Every row gives one point. To make a cloud, some directions were put in groups of two or more. Within a group, all points are equally far from the middle, so they leave a hole (a ring in 2 directions, a hollow ball in 3). The other directions are filled evenly. Then the cloud was stretched, turned, moved and blurred a little. How many holes are there, and how many directions does each take, smallest first?

Cloud (21 x 3)
[[ 10 -16  19]
 [-26  27  53]
 [ 20 -24   3]
 [ 19  21  17]
 [-49  40   9]
 [-30   5 -52]
 [ 17  -9 -42]
 [-28   6 -52]
 [  2  52  -1]
 [-17  60  -9]
 [ 21   0  10]
 [-24  51 -18]
 [  5   4 -47]
 [  7  18  47]
 [ 21   1 -18]
 [-24  58 -12]
 [-47  31  -3]
 [ 22 -12   3]
 [ 11 -28  10]
 [ -8  27 -35]
 [ -5  26 -34]]
Holes: 1 (2)

Cloud (30 x 4)
[[-12  33  -9 -19]
 [ 16   2  26  51]
 [  0 -35  10 -25]
 [ 17 -27  20  39]
 [ 38 -26 -24  18]
 [ 33   8 -18  -8]
 [ 35  21   8  43]
 [ 29 -36 -17  30]
 [ 42 -14 -26  11]
 [ -2 -18  28 -20]
 [-39  -6  11  37]
 [ 21 -35  20  11]
 [ 14  30  -4  60]
 [-29  16 -37  -3]
 [  7 -18 -25 -29]
 [-37  28  17  -8]
 [ 41  19  -1  20]
 [  6 -36  13 -20]
 [ 22 -36  18  17]
 [-38  24  20  -9]
 [ 22 -16  31  18]
 [-29  14 -37  -4]
 [-22  24  15  52]
 [ -1   2 -39  46]
 [ 27 -41  -3  21]
 [-45  15  17  27]
 [ 15  21  16  58]
 [-38 -12 -32   7]
 [ -2 -26 -21 -32]
 [ 28 -41  -7  23]]
Holes: 2 (2, 2)

Cloud (74 x 8)
[[-47 -19  18 -10 -12 -29  -7 -27]
 [-26  35  21   0 -19   3 -12  17]
 [-15  -4   6  13  -3   5  50 -17]
 [-13  18  -6  60   3  -9  21  14]
 [-13   1 -29  27  -1 -24 -29 -24]
 [ 12  -7  13 -23   1  36   7  12]
 [-42 -24  18  -9 -27 -28   9 -10]
 [ 27  -8 -14   1 -26 -14   7 -25]
 [-17 -20  35   4   2 -27  -7   1]
 [ -5 -26  27  32  -2   8  -1  -5]
 [-14 -33 -14   3  13 -22 -36 -10]
 [ 36  24 -13   4   3  15   8  24]
 [ 10  12   4  15 -41 -38  11   6]
 [ 33 -14   4 -16  22  12 -14 -21]
 [  3  26   8  29  -9  -1   7  38]
 [-10 -13 -26 -13 -12 -47   2 -20]
 [-41 -12   5  -4 -25 -18 -16 -35]
 [ 13  -1   6 -15   0  17 -44   3]
 [ 14  13  12 -19  25 -22  10 -12]
 [ -7 -18  27   1  -1 -21  25  14]
 [  4  12 -18  29  19  15 -40  -9]
 [-16 -11 -30  30  -1 -31 -18 -22]
 [  7  18  -8   6  -8 -41  15 -28]
 [-32  -3  21   4  -2   0   8  28]
 [ -8  -8  14  19  21  34  10   8]
 [  3 -36  13 -29 -17 -10  23 -26]
 [-27  18 -22 -13  16 -26 -14   2]
 [ 15   1   3 -13  27 -32   8 -15]
 [ 23   9 -18   0  16  -2  39  14]
 [  0  11  -8 -11  13  -9 -40  22]
 [-40  29   4  48  -8  13   7   4]
 [  7 -11  23   8 -29   0  29 -19]
 [-30 -15  -8   9 -30 -16 -22 -30]
 [-20 -11  28   6 -44 -13   5  -1]
 [-16 -14  -9  25  16 -43  24 -12]
 [-14 -21  14 -16 -14  20   4  19]
 [-32 -19  20   8  15 -40  -4  -7]
 [ -1 -24   2 -20  28   8 -41  -6]
 [ 13  -4  -9 -14 -31 -26 -23  -5]
 [-29 -13 -35   4   9   5  -4  10]
 [-21  45  14  40   0   6 -19   4]
 [ 12  -6  30  -5 -13   0   6 -31]
 [-26   7   8  33 -41  -7  28 -14]
 [-18 -25   1 -15  15  -7   0 -46]
 [-10   9  26   9 -39 -21   9 -24]
 [ -2 -21  -9 -32 -21 -17   0 -35]
 [ 16   7 -34   3  11  15  26  -3]
 [-35 -13   5  32  10 -43  -4  -1]
 [-13   8  10   2 -44 -35  27  12]
 [  0  21  26  22  25   4  -4 -20]
 [-13  35  -7  44  -4  -1  -8  32]
 [ 26 -22 -16 -20   7  -3  28  19]
 [-19  13 -28  11 -15  -6 -13  31]
 [  9   4 -19  15  32  15 -16  27]
 [ -8 -11  29 -13 -32 -25  28  -1]
 [-26 -20  -7 -27  -6 -13 -29 -26]
 [-14  -3   8  -9 -36 -48  23   3]
 [-45  11 -13  29   3 -22  29   4]
 [ 22 -43   1  -5  17  -4  -5 -14]
 [ 32 -36  -7   2   9  -3  13  -6]
 [ -4   2  14  11 -18   5  50 -11]
 [-14 -13 -24   8  28 -21 -33 -17]
 [  8 -20 -19 -11   6  18  37 -10]
 [ 23  -6 -20  -8   6 -13   3 -35]
 [-12  41 -15   6   2 -12  26  -5]
 [  6  -3 -26  27   6  24  19  -4]
 [  7   2  17   4 -11 -33  37 -23]
 [-16  -1 -10  49  10 -39   8 -13]
 [ 15  12  -2 -38  14 -12 -10  17]
 [-26  10  31  -2 -28 -20 -23 -11]
 [ -7  -4  16  45   7 -13  31  -7]
 [ 28 -12 -24  -8  -8 -11  43   0]
 [-28  21 -30  44  -5 -17   7  18]
 [ -5  36 -33  19 -19  -7  16  10]]
Holes: 3 (2, 2, 4)

Cloud (102 x 9)
[[-22 -42   7 -38   2   2  26 -31  13]
 [-22 -11  28   1  15  19 -27   1  40]
 [ 11 -16 -13 -24  -1  20 -13   9  12]
 [-53   7 -28  31  -5   5 -15   4  18]
 [-12  11 -24  16  -6  22 -25 -15 -12]
 [ 15 -14 -29   5  21 -42   8  13  20]
 [  7   2  19 -18  25 -12  -7 -31 -26]
 [-27   3  -9  20  41   4  -7 -14   0]
 [-28  -2 -30  17 -18  15  42 -11   8]
 [ -7  -3  11  -2  33  17  -6 -41  -1]
 [  7 -21 -55 -13 -13  -7  33 -21 -14]
 [ 11  27 -38 -11  -8   1  -9 -49  21]
 [ 15 -13 -23  22 -14  23  11   3   6]
 [ 13  -8 -15   9  -1 -16  27 -60  -6]
 [-29 -27  12  17  -9  18 -28 -10  -2]
 [-28   0  -8  31  20 -18  16 -15  13]
 [ -4  11 -25 -17  11 -23  38  14  19]
 [ -3 -13  22 -47  23   3  -8 -37 -10]
 [-27 -14  -9  -7  -7 -38  32 -16   8]
 [-15  31   9  12  11   8  34  -6   5]
 [-42  17 -43  11  -2 -11  37  35  -3]
 [  1 -15 -29 -14 -27  24  -4  -1  33]
 [  6  33 -27  18  -2  17  29 -25  11]
 [  5 -25  15  -9  12 -25 -37  -1  29]
 [-30 -34  -8  -4  -1  -9  36   4  15]
 [ 19 -16 -20 -24 -14   4 -26   6  27]
 [-33 -14  19  35   5   2  26  -3  -5]
 [-11   8 -10 -19  34  -8 -21 -39  -3]
 [-13 -20 -21   6 -36  32   5 -13  29]
 [-20   4 -16   7  23 -32 -38  19   6]
 [-20 -41  -7  -5 -27  12  18 -20   3]
 [-52  16  12  25  20 -33   2  35 -21]
 [-13 -13  21  -8   2 -48  24 -10 -36]
 [-24  -1 -59  -9  -5   7  38  19   5]
 [ -2 -33 -35 -25  18 -19   0 -34  -1]
 [ 11   8 -36  27   8   4  20   6  -7]
 [ 11  -1 -45 -23 -11 -10 -22 -25  16]
 [-22  10 -45 -17 -13  18  35 -40   5]
 [-36 -13   8   1   2 -17  44  -2 -34]
 [  3 -33 -29 -45 -31  -1  25 -12  21]
 [  1  17 -39  -9  29   7   7 -18   4]
 [  3 -19  27 -10  19  -7  -3  -2  29]
 [  9   7  -3 -37  11 -19 -29 -37  30]
 [-22  23   1  35 -22   0  21   5 -19]
 [-15  10   9  42  -5 -11   9  11 -25]
 [ 11 -26   8  -4   4 -48  -9   6  15]
 [  3  -1 -23 -17 -13 -10 -38  19   2]
 [-11 -23  43 -14  24 -30   7  11  -9]
 [  5  -2 -16   0  20 -35  23 -16 -26]
 [ 31 -32   2 -20   2  -7 -18 -25  29]
 [-26  24   1   2  37 -14  34  29 -12]
 [-38  14  -4 -12 -10 -25  34  16 -34]
 [-42  24  12   4  -8  -5  29  -5 -21]
 [-53   4  22   6  15 -24   3  24 -36]
 [-31   6 -14  -2 -16  30  39 -45 -10]
 [-35   1   4 -17 -17 -30   0  -4 -34]
 [-18 -17  26 -20 -34  27   4 -36  14]
 [  9  16  20 -12  20   3  -3 -27 -16]
 [ -4   7 -23 -14  24 -16 -29  30  38]
 [ -6 -19  15   4 -33 -25  -8  -3   5]
 [-36 -22  -3 -34 -23 -20 -19 -10  -8]
 [-20 -40  17  -3 -20 -21 -13  30  -5]
 [ 13 -11 -41  -1 -21   5 -21  -3  36]
 [-38   7  -3 -30   0 -32  46  -6 -33]
 [-18 -10  28   0  19  20  -4  11  19]
 [-26  -3   5  12 -17  14   7 -40 -30]
 [ 29   6  -8 -21   1 -23  -2 -36  33]
 [-46 -10 -44 -21  14  -3  31  19   7]
 [ 28 -23 -19 -38 -12   7 -23 -39  30]
 [ 12  32   0  -1  -8  -7  -7 -19 -11]
 [-49  14   4  21  16 -21 -12  -2  25]
 [-26 -19   5 -10  21 -37   3  37  30]
 [-25  -9  46   5  11   1 -11   6  26]
 [-38  -6 -28 -14   0 -26  53  -2 -26]
 [ 13   2 -59 -22 -12   2  35 -32  13]
 [-49   0  -3  20   8   5  23 -17 -18]
 [-30 -29 -26 -22  -4 -37 -14   7   5]
 [ -9   4   1   4 -31 -23 -13  21  -7]
 [-34  24 -16  -1  19 -10  -6  24  37]
 [ 16 -30 -32  -7  17 -26  29 -13  -7]
 [-48 -24  26   1  -7   1 -15  29 -15]
 [ -6  18 -36  14  35  13   0 -10  30]
 [-36  20 -14  15 -21  -5  -3  26  25]
 [-36 -20  47  -6   3 -14 -27  -1  -1]
 [-59   5 -12  -7  19 -14  19   5 -24]
 [-20  36 -13  23 -20   0   1   6 -16]
 [-38 -31   1   8 -18  16  -8  -9  28]
 [-35 -12  -4 -18 -26 -14  -6 -35  25]
 [-38   2  11  -3  26 -11 -46 -13  22]
 [ -6   3 -26   2   0  41   3   6   7]
 [-46  -1  -2 -35   9  10 -18 -29  18]
 [-23  -9  41  18  10 -15 -42   0  31]
 [ -2  -5  11  -7 -14  24   3  10  19]
 [  7 -53  10 -27   9 -21 -12 -22  13]
 [ 38 -14 -20  -3 -12  -6  23 -13  16]
 [ 26 -14 -18  25  -1  11   1 -20  31]
 [ 11 -32 -33 -13 -35 -21  17  -4  16]
 [-50   3 -28  -3   1   7  25 -25   7]
 [-36 -10  -5 -32  -5  14 -16 -16  32]
 [-15 -13 -20 -11 -20  13   2 -26 -29]
 [-44  29  31 -10   6   1 -11 -10  -1]
 [ 32   6 -26 -14 -18  -7  22 -43  30]]
Holes: 2 (3, 4)
